Each row is a point. The window is the flat piece filled in between its corners: a triangle in 3 columns, a solid with four corners in 4, and so on. A path goes straight from each point to the next, and from the last back to the first. After which points does the path pass through the window?

Window:
[[-18  14 -25]
 [  8  32  42]
 [ 19 -15  14]]
Path:
(1): [-4  4 60]
(2): [13 41 24]
(3): [  0   1 -49]
(4): [-23   3 -24]
(5): [ -6 -13  42]
(6): [24 29 18]
(7): [27 10  2]
(8): [-9 -6 13]
(9): [-26  17  -3]
(10): [ 10  35 -18]
(11): [  8  24 -19]
(12): [-32  -8   5]
(13): [  1 -24  18]
(14): [13  3  0]
(15): [11 35 26]
(16): [-15  24  29]
Through the window after points: 1, 5, 7, 11, 13

Window:
[[  1  -6   5  -9 -30   7]
 [ 16  43  16 -11   9  -4]
 [ -6  43  -7 -22   3  19]
 [  5 -24  -1  20 -10   6]
 [-37 -26  40  20  11 -44]
 [ -2  15 -10  11 -28   2]]
Path:
(1): [ -1  23 -14 -19  10  -7]
(2): [-17   4 -15  -2  13 -41]
(3): [-2  9 47  5 -9 10]
(4): [-13  10  22  14 -34  19]
(5): [  6  17  -9  -2 -12  -5]
(6): [-23 -34   2   1  -8 -60]
(7): [-22  14  48  22  13   2]
(8): [-10 -10  -2  26 -33  44]
(9): [ 13   2  -3   0   2 -37]
(10): [ 14  12 -28 -22   3   0]
(11): [ 11  30  20   8 -36  39]
(12): [ -7  35  12  -9 -12  26]
Through the window after points: 2, 4, 6, 8, 12

Window (8 x 8):
[[-19  17  -3 -23 -23  -2  -2   8]
 [-33  45  -5  35 -14   8  33  22]
 [ -8  -8  -8  -7 -14   7   6  43]
 [ 22 -11 -28   0  13 -13  15  -1]
 [  7 -30  10 -15   7  -5  29 -28]
 [ -7  33  49 -20  26 -16   8  22]
 [ 55 -31  -7  -7   5  29 -34  19]
 [-23 -36 -11 -54  24  17   5 -27]]
Path:
(1): [ 11 -22  -3  -2  12   7 -15  -6]
(2): [ 21 -26  -9 -60   2  22  32   6]
(3): [ 31   7   1 -18   3  12   5  31]
(4): [ 15 -12   3  17   2  -5 -16  14]
(5): [ 10   1  14   6  14 -23 -31  23]
(6): [ 14  -4  -1 -28  -3  33  25  13]
(7): [ 31  -5  -8 -36  -5   9  17  -3]
(8): [-12 -12   6   6  13  -1   2  -7]
(9): [  4 -30  -8  23   8 -28  -1   5]
(10): [ 26  16 -32 -29  10  12  29  -1]
(11): [33 -1  6 -8 -2 31  8 18]
(12): [ 15 -33  -9  -6  12  -6 -22  -3]
Through the window after points: 1, 5, 9, 11

Window:
[[  2 -10 -33  -4  43  15  27   7  21 -21  28]
 [  5 -32   4 -14 -13  19 -21 -33  21 -10 -24]
 [-14   8   3 -18 -14 -21  -3  30  15   1  12]
 [ -8 -45   1   0  25   0  -7  40  21  -8  -5]
 [ -8   4   2 -25   3  39 -24  -2  19 -29  17]
 [ 34 -35  41  -7 -13 -11   2  -8  -4 -15   7]
 [  9  23 -36   8  10  27  -5   3   5  47 -12]
 [ 11 -54 -25   9 -14  23 -24  12   9  -7  -7]
 [ 17  26 -39   7  27 -17  -6  27  -5  16 -13]
 [ -1  11  -9  21 -10   9   8  41   4 -41 -27]
 [-18  31   4  18   2  14 -12 -20   4 -27   3]]
Path:
(1): [-22 -14  -8   7  27  11 -10   9 -30  -3 -18]
(2): [ 25   2  -7  -2   3 -12  -2  16  16   0   3]
(3): [ 23  -8  22   4 -11   3  -9  13  30  -9   1]
(4): [-13 -28 -18  -7  25   4  10  -5 -35 -20   1]
(5): [-1 -9 -3 -7  5  9 -8  8 -2 -4 -5]
(6): [ 33   8 -36  15   2  -2   0  17  35  11  15]
(7): [  8 -21  -2  12   3   3  -4  21  59  17   0]
(8): [ -2 -23   6  -9  12   3  -7  13 -21 -27  -4]
(9): [ -9 -26  -5  -4   1  24  -4  13 -23  -3  -7]
(10): [ 17   3  -1  11   7   1 -10  -8  60 -16  11]
(11): [ 16 -23  -8  30  -5   7 -28   5  48   7   0]
(12): [ -2 -18   5 -34   0   8   1  16 -35 -17 -13]
Through the window after points: 1, 3, 5, 7

Window (12 x 12):
[[  0   6   3  23   5 -36  -7 -18 -11  39  13  -5]
 [ 58  34  12  10   5  -8 -12  21 -12 -11 -34   8]
 [  8  -3   5  -5   2   2  -1 -38 -29  -3  -4  -2]
 [ 31  33  19  17 -16  29 -13  10  -7  10 -38  19]
 [ 22 -18  -4  14   6   6  23 -22   4  14 -36  -8]
 [ -4   1  -9  15   2  -4  25 -10 -27  17  -4 -30]
 [ -8 -22   2 -31  25  16 -22  25   6 -38  -1  -4]
 [ -4 -28 -26 -21  -7  15 -29  10  22 -49   9 -25]
 [ 12 -23  -3  -4 -13  -3 -10  -1 -28  18 -16  -9]
 [ 60  18  -2  12  18  27 -13  20 -11   2  -7  15]
 [-22 -26 -21 -31 -17 -17   3  11   8 -24  30   6]
 [ 15 -10  21 -10 -11   1  11 -17  -5  17   2 -25]]
Path:
(1): [  9 -11   0  11  -8   9  -2  -1 -14  -7  -5 -21]
(2): [  6   4 -15 -15   5  -2  -3   0  -3   5  -8   1]
(3): [ 29  13 -11 -37  24  -6 -20   3  11  20 -34   7]
(4): [ 15  -9   7  14 -11   6  -2   0 -12 -15   3  -1]
(5): [ 23 -27  21   8   4  23  -9   2 -14 -13 -14  -1]
(6): [  5  23 -32 -25  -4 -15   5   8   9 -10  -2 -20]
(7): [ 10   6  -3 -34  -2   3  -7   7  -5  17  -9  -5]
(8): [ 21 -12  10  41  -3   1   5 -10 -22  -7 -10   5]
Through the window after points: 1

Window, 14 rows:
[[  2 -12  -6  16 -16 -19  12  15  -1  -3 -14  -6  12  25]
 [ 14  45  18   6   0  19 -22  -7  -5  -5 -16   7   1 -12]
 [ 37  -9   2   6  32  10 -22 -16   6   8   7   7 -29   9]
 [  9  17  15 -12  31   4 -25   3  13  22   6 -14 -60  14]
 [-10  14  14   4 -14  33 -25   2  10 -16  -6  30 -14   4]
 [  3 -26  22  -7 -21 -14  16   4  -9 -40   7 -15  23  -1]
 [  7  17  -3 -21  20  -7 -10 -32   1  20  15  13 -34  17]
 [-21 -20  18  16   1  -5   9  19 -19  -4   7   5  31  -7]
 [-21 -20  -7  18 -30  17   4   0 -19 -12  -3 -27  24  -6]
 [  9  -2  -7 -14  35 -16 -24  -8 -27  -7 -10   2 -41  19]
 [-13  -8   7  27  -7  10  40   9 -22 -36   6 -11  19  14]
 [  1 -26  -1 -18  -3  13  36  18 -15 -16 -14  -5  24  -2]
 [  2  13  36  24 -36  24  -3  -7 -23   7 -19  18 -18  -9]
 [  9  19  -4  12 -18   8  -5  11  -8  -9   7  17 -22 -27]]
Path:
(1): [  4  -3   6   2  -5   1   0   2 -17  -8   9  -3   0  13]
(2): [ 13   2  -2  -8 -13  14   1   5 -13  -8  20   6   7  16]
(3): [ -9 -15  15  16   0  -9  13 -11 -10 -24 -17  -5   5  -9]
(4): [ -5   1  -6  21  -2  -1   7 -28  28  -7 -13   3 -15 -21]
(5): [ 16   4  12  -8   2  14  -6  14 -29  -5   3   0 -12  19]
(6): [  9   5  13   6  -9  17   1   1 -20 -10   2   2   3   6]
(7): [-25  21   5  14  15 -14   7  -1  20 -21 -19  -4   3 -14]
(8): [ -4 -10  11   3   4   2  11  -4   6 -10 -14   0   0   2]
Through the window after points: 6

Window (14 x 14):
[[ -6 -12  10   2 -33   4 -16  21  22 -19 -27  32   4   9]
 [  9   8  32   2 -14 -10 -39  13  27 -11 -26  -3 -33 -47]
 [ 27 -20 -12 -29   9  12   2 -24   4  12  26 -13 -46  27]
 [ 14 -42  -6  -8   6  -8 -59 -10  -3 -26 -16 -22 -15 -36]
 [-11  15 -17 -17  13  47  -8  -2  12 -35  18 -38  33  -1]
 [ 32  27  15  -9  24  -2   7 -10 -28  -4  -4  53  -6 -29]
 [-11   7  -2 -29 -18 -12  26  21  -2  -5  20 -21   0 -22]
 [-16  -6  55 -53   8  32  15   4 -35  -2  11  14 -25  -4]
 [ -4  18  44  38  25   4   5   3   8  23  -2  -9 -25  18]
 [ 37   7 -10 -28  25  25  -5 -35 -14  -2 -49   6 -24  60]
 [-26  37  11 -24 -18   3 -36   0 -13 -25   9 -21   4  17]
 [ -8 -22  43  -9   9 -17 -21   7  26  35 -13  25 -24 -27]
 [-12  -2 -12  30  37  12 -22 -32  36 -28 -28 -20 -26   3]
 [ 17   5 -28 -43   4 -17 -38  41 -28 -17  11  14 -19  -1]]
Path:
(1): [-28  39 -16 -11   0  30  -6  -6 -10  20 -28  -9 -18 -27]
(2): [  9 -16  28  -5  12   5 -12  -7   7 -17   6 -10 -12   9]
(3): [ 19   3  23 -14  14   1  -9  -6   2 -28 -12  -9  -3  26]
(4): [ -7  10 -13 -18  -8  26 -16  -4 -13   1 -11   6 -23  -4]
(5): [ -8  11  -1 -17 -13  27 -10  10 -35  27 -19  16 -23 -19]
(6): [  9 -12  39 -33  18  -6  -4  -4  17 -17  17  -2 -10  13]
(7): [  8   2  20 -18  17  11  -7 -11   0 -17 -10  -8  -6  16]
(8): [ -8  17 -22 -10  -4  31 -14   1 -12  26 -13  10 -32   8]
(9): [ -4  -6 -27  14   6  35 -24  -8  -7  -1  -3  -1 -10 -17]
(10): [ 10  -5  21 -19  14  -6  -7   1  12 -14  -8   2 -12  -6]
(11): [ 17  26  37 -24  13 -39  -1   3  24 -34  14  22  -9  25]
(12): [ -8 -10  -7   8   5  42 -23   2 -30  21 -30 -11 -17 -30]
Through the window after points: 7

Window:
[[-16 -32 -29  -9  24 -39  -6 -32   9 -11   3 -60  28 -27]
 [-14  42 -12  -3   3   5  -3  -2 -22  -3  -5 -11  -7   0]
 [-16   5 -26 -36   3  -5  -4 -10   1 -18   7  26 -25  -7]
 [-18 -14 -16 -13  -6   5  40  12  18 -30 -16  14   4   9]
 [  8  -9  12  20 -19 -32  23 -16 -50  19 -16  36   7  -5]
 [ 22  15  21   6  14   8   4  25  -1 -48 -17  13  43 -19]
 [  5  41  32 -17   2 -18   1  -4  11  20  -4  14 -11   0]
 [-19 -53   4 -13 -13   8   4 -24   3 -25 -42   0  45 -15]
 [ 18  21  30   9 -32  14  16 -29 -17   6 -12  11 -42  -9]
 [-15   7   8 -16  27  10  -4  14 -13  16   0  21 -28 -26]
 [ 38   8   6  20  12   2  -1 -31   1  12 -31  -6  27 -15]
 [ -3   6   0  -5 -12 -23 -31  34  13   4 -18  -7 -30  15]
 [-15  29 -20   8 -20 -37  17  31 -20 -16 -39  23 -10 -24]
 [ 16   2  16  23 -23  38 -17 -11  26  -2  -1 -10  36 -26]]
Path:
(1): [-20  12   0  16  19 -16  -1 -18  -3   6  -7   5 -14   3]
(2): [-41  20   2  24  25   2  10 -22   4  -9 -15  20 -10  12]
(3): [ 12  14  13 -17   0 -10  -2   3  -2  11  -7   4  -3 -19]
(4): [  7   4 -14 -27 -19 -14  44  -6  -7  -3 -14  -3  -4  -6]
(5): [-21   1  -6   1   7   8  -6   9   9 -22 -10  15   0   2]
(6): [ -9   6   9  55  25  -3   4 -45 -12 -34 -29   6  43  -2]
(7): [  3  11  -3 -17 -13  -9  10  17  -6  -6 -12  11  -1 -22]
(8): [  7  -4  -2  -9  -8   5   5  -8  -1 -13 -15 -10  29 -27]
Through the window after points: 2, 4

Window:
[[  2   3   4 -32  -6 -18  -2   4  22  29  -2 -20 -16  20]
 [  9 -18 -34 -36  -4 -30  -4  24 -24   0  32   7  26  55]
 [ 13 -16  -6  29  -1   5 -60  -5  -4 -14 -28   8  21 -19]
 [-15 -32 -30   6 -12 -29  26  21  26  13   0 -37   6   7]
 [-47 -10  10 -14 -36  24 -10  29  29 -49   7 -34   9  14]
 [-32 -31 -17  -7 -15   1  13   9 -13   5  10  36 -13  36]
 [ 33  -1 -12  24 -22  27   5  14 -11 -19   2   5  -7  33]
 [  0 -37  -3  31  33  -1 -13  20   1 -21 -39  22  28  16]
 [-10  41 -14  -9  35 -33  -5  28  25  30 -10   3  17  -4]
 [  9 -40  15   0 -23 -28   2  29 -10  24  -2 -10   2 -15]
 [ 23  22 -28 -23  14  -8  16  19  12 -18   9 -38 -23  -3]
 [-33   6  -4 -34  26  23  18  24  45  40  20   2  -4   3]
 [ 26  16  11 -25  11 -16  13 -24 -32  15  14  40  44  19]
 [-17   0   8  47  32  18   1   8  -3 -22   3 -18   5  17]]
Path:
(1): [ 21   4 -22  17  14 -43   3   9  13 -18  15  21 -21  -7]
(2): [ -4  -7 -11 -18  10   1   2  18   0  20  -2  -6  19  25]
(3): [ -2 -17  11 -13  -7   6   3   2 -38  34 -12 -17  40  30]
(4): [  3  -9 -23   6   8 -14 -27  16  15 -19   1  16   3   4]
(5): [  4  -8   9  -7  27 -39  11  13  24   3  24  -4 -21  16]
(6): [-19   6 -25 -11 -29  39   9  22 -10  14 -18  -8  36  17]
(7): [ -2 -11 -38  -1   8  26  18  13  -6  18 -41 -20  18  14]
(8): [ -3   8   7  -4   9 -15 -16  10  18 -15  33  14  -4  17]
(9): [  3 -13   3  19   3  -3  -7  -9  12 -18  37  16 -15   3]
(10): [  0 -11  -7 -10 -13   4   5  24  -5  -3 -13 -17  15  17]
(11): [  4  -8 -28  -1 -13   0 -14  14 -16  15 -11  -4  18  27]
(12): [  1 -10   4 -41  36 -53   2  22  18 -28  54  21  12  18]
(13): [  1 -14  -4  -8  -1  -8   8  11  19  -5  14  -2   2  24]
(14): [-16  18 -15 -13 -13  15   9  32 -38   0 -13 -12   2  14]
(15): [ -3   2 -18   1  11  14   3   8 -23   6  -9  -5   3  30]
(16): [ -3 -11  10  15   9 -16  -2  15  20 -15  21  -8  11  12]
Through the window after points: 3, 11, 15

Window, 14 rows:
[[ -6  12  19 -19  40  45  22  -5  16  20  14 -10  18 -14]
 [ 24  -9 -12  29  23  14   3 -15   3   1 -20  12  40 -11]
 [ -4 -50  11   6 -27  40  10  10  24   4 -20 -21 -27 -11]
 [ 26  15  -9  10  -5  37   6 -20  48  14   3 -35  -4 -26]
 [-58  31  -8   9 -10 -34  -4  25 -10 -21  -2  -7   0   2]
 [-36 -22  39   2   7   1  16 -13  46 -11  -2  40 -25   0]
 [-14  15  25   1  49  37 -24   4  40 -20  16   3  35 -10]
 [ -5 -29  49  -2 -42  23 -12   2   8  13 -23 -46   4 -18]
 [-19  14  14  -4  22  -2   3  16 -27   7 -40 -20 -37  21]
 [ 43  -8 -23 -17  26  19 -11 -20  14  35   3 -40  46  13]
 [  6   5  -7  29   8  -6 -36  32 -17  36   4   4  16 -18]
 [ -3  24 -19  30   2 -13  -7  23   0  21 -29 -10  44  36]
 [ 34 -31  44  15  17  11   6  28 -27   4   0  15  -6  22]
 [  4 -12  33 -26 -21  35 -19  13   3  -1  -8  16  12 -16]]
Path:
(1): [  9 -15  38 -38   5  17  26  30  42  -2   3 -13  30 -27]
(2): [-22 -10  46  -7   4  -6  -5  26  42   4 -26  -5  11 -44]
(3): [  4 -16   6   7  -7  34  -7   1   3   7  -3 -17   1   6]
(4): [-12  -4  -1  13  -2  44   9 -26   9  14 -14  -3  10  34]
(5): [ 12  15  23  -7  32 -24 -16  39  -7   9  -3 -12   8 -29]
(6): [ 19  -2   7   2   8  12  -2  24  39  10  -6   2  19 -13]
(7): [-14 -11  17   5  10  30 -16 -29  -8   3   4 -23  26   4]
(8): [-4 -1 18  7  1 24 -3 -9  7 -1 -4 -1 -7 -2]
(9): [ -7  -2  -4  -4  29 -28  24  24  60  30 -21 -14   0  -5]
(10): [  1 -12   0  -2  15  10   6  28  10   2 -33  -8   9 -14]
(11): [-12  24  19  19   6  11 -15 -29  -8  12  40  16   0  24]
(12): [  2   2  -4  21  -3  32 -41 -19 -31  14 -15  15  -2  13]
Through the window after points: 2, 8, 12
